Each row of a before or after table is a point. The points were changed in one or more steps. Then noise was added and the rows were shuffled. The steps act on columns, c1 being the first. What was done? A step turns or swaps two columns, mirrors them in a line or flattens them onto one, adds a multiple of one to another, or multiplies or shifts one. Angles are multiples of 10 degrees, from the lower column toward the higher: turns from -170 to 170, lines from 10 to 170 but not 90. Use the fewest steps. Two steps may share a column if one is a turn and the other turns, adds or multiplies; they go together, in the order done. Otherwise the lowest column goes first.
(in the rows, 128 means zero)

Before, 10 rows:
[[153  91  86]
 [108 139 145]
 [ 97 125 150]
 [100 132 165]
 [ 99 142 158]
 [ 73 129 159]
 [160 105 110]
 [141  84 106]
 [ 93 154 142]
 [132 104  84]]
After (10 x 3):
[[155  86 105]
 [ 73 130 168]
 [164 103  84]
 [ 82 153 143]
 [180  91  86]
 [172 107 109]
 [ 83 127 149]
 [ 97 139 146]
 [ 50 126 161]
 [ 77 142 158]]
Steps: add -0.7 times c3 to c1

Before (14 x 9):
[[109 140 120 162 143 126 133 141 131]
 [124 134  97  73 154  90 152 101 134]
 [121 152  74  90 119 119 144 144 131]
 [ 91 162 153 128 129 146 159 109 159]
 [129 138  89 124 150  80  81 102 178]
 [101  98 168 161 132 101 116 106 100]
 [184 153  90  97 128 158  97 152 114]
 [103 112 144 105 149 109 125  68 143]
 [103 105 159 122 119  72 132  79 142]
 [157 100 109 110 136 148 161  65 126]
 [180 186 153 170 161 157 133 155 129]
 [131 136 154 167 124  88  96  93 146]
 [120 105  90  86 154  95  85 152 161]
 [187 131  82  77 134 135 150 155 172]]
After, 14 rows:
[[135 131 100  77 160 190 220 173  95]
 [ 93 103 107  87 133 123 146 168  86]
 [127 138 130 162 121 109 153 144 117]
 [121 152  90  90 135 120 208 172 131]
 [150 100  78 111 120 155  94  84 121]
 [ 89 139 132 168 140 131  28  82 122]
 [ 81 138  80 123 151 131  80 125  78]
 [161 152 107  97 120 189 157 168 138]
 [100  97 152 161 104 101  60  87 141]
 [ 69 104 130 121 147 103  47  69 123]
 [156 188 164 170 107 183 149 140 101]
 [112 109 112 104 125 102  35  66 101]
 [ 87 135  87  71 116 125 141 118 105]
 [147 161 140 128 153  92 114 100 105]]
Steps: swap c1 and c6; turn c3 and c8 by -30 degrees; add 1.5 times c8 to c7; turn c5 and c9 by -130 degrees

Before:
[[165  92 185 132 152  98 174 185 140 139 122 141 140 100]
 [ 79 173 133 139 141  78 168 104 120 121  83  91  68 138]
 [158 131 141 113 117  82 123 167 177 107 138 119 129 131]
 [156 154 135 121  95 147 102 151 159 184  63  64  75 134]
 [158 159 111 113 151  56 137 154 103 130 150 135 138 148]
 [163  93 102 180  84 113 170 144  85 103 143  73 111  98]
 [ 86 135 127 105 119 139 163 112 175 158 143 139  94 112]
 [ 77 123  91 144 132 145  93  93 100 105 137 142 128 145]
 [147  84  93 112 132  91 152 106  95 178  97 142 106  88]
 [ 78 135 163 101 140  58 143 160 114 137 128 130 158 112]]
After:
[[132 132 127 106 114 135 161  87 175 129 124 124  94 111]
 [127 145 163 106 134  62 142 157 112 129 136 128 158 114]
 [126 141 140 112 114  80 123 157 176 126 116 130 124 138]
 [130  86 189 105 148 100 159 192 138 126 147 130 141 100]
 [128 123  94 149 119 148  92  82 104 119 136 145 128 147]
 [128 162 110 131 113  59 144 125 105 126 156 131 138 152]
 [127  62 100 147  95 108 153 122  83 146  94  98 111  93]
 [126 161 132 142 179 150 116 251 160 168  74  55  73 136]
 [125 150 138 154 175  81 182 173 117 140 125 104  70 135]
 [126  93  98  92 160  89 135 148  92 133 125 122 108  88]]
Steps: multiply c1 by 0; turn c2 and c7 by 20 degrees; turn c2 and c4 by 30 degrees; add -1.5 times c11 to c8; turn c5 and c11 by 70 degrees; flatten c10 and c12 onto the line at 120 degrees
